Each point is reached from the start by the listed moves, each made once or not at all, plus a little noise. Say if it took an odd or an even number of moves. Then give how often each move was made.

Moves:
(1): 22  -18  5  3  -2
(2): 34  27  -9  -4  2
(3): -18  1  51  1  -1
Start: 4  7  -18  -1  -21
Points:
18  36  23  -5  -21 -> even (0, 1, 1)
-16  7  34  0  -23 -> odd (0, 0, 1)
9  -10  38  3  -24 -> even (1, 0, 1)
60  15  -20  -2  -23 -> even (1, 1, 0)

Moves:
(1): 19  1  1  4  0  4  0  1  -1  2  2  3  4
(2): -3  20  -8  0  1  18  -7  5  2  -3  -3  -5  -5
(3): 6  7  24  10  -8  3  -4  -7  -9  10  -9  -7  5
(4): -3  6  -9  33  -10  -3  -5  -15  3  5  2  2  4
(5): 8  10  11  2  20  -6  6  13  5  1  5  -3  -6
(6): -3  -11  0  5  7  14  -3  -2  -7  2  9  -11  -12
(7): 5  8  -1  5  5  9  25  3  5  1  -4  -9  0
(8): -5  -5  -5  8  -18  -11  4  34  -7  8  2  -7  -8
(9): 3  -10  8  -2  2  3  -1  -2  21  3  4  -5  5
(10): 1  4  -5  -6  10  1  -2  2  -2  19  -2  -4  3
(11): 1  3  3  -5  -8  -7  2  2  -3  2  17  -5  6
(12): -4  6  7  11  0  11  11  5  0  8  2  21  2
Start: -12  -4  1  -19  12  10  0  8  2  12  -9  10  -11
Points:
23  11  37  6  35  35  23  16  -5  29  -6  -17  -22 -> odd (1, 0, 1, 0, 1, 1, 1, 0, 0, 0, 0, 0)
8  27  28  16  25  45  3  60  -18  60  -4  -2  -30 -> even (1, 1, 1, 0, 1, 1, 0, 1, 0, 1, 0, 1)
25  42  41  6  41  54  27  28  22  53  -15  1  -5 -> even (1, 1, 1, 0, 1, 0, 1, 0, 1, 1, 0, 1)
22  30  33  34  21  46  12  7  18  37  12  -30  -12 -> odd (1, 1, 1, 1, 1, 1, 1, 0, 1, 0, 1, 0)
-13  9  19  35  11  36  -4  -9  -14  57  -7  11  -11 -> odd (0, 0, 1, 1, 0, 1, 0, 0, 0, 1, 0, 1)
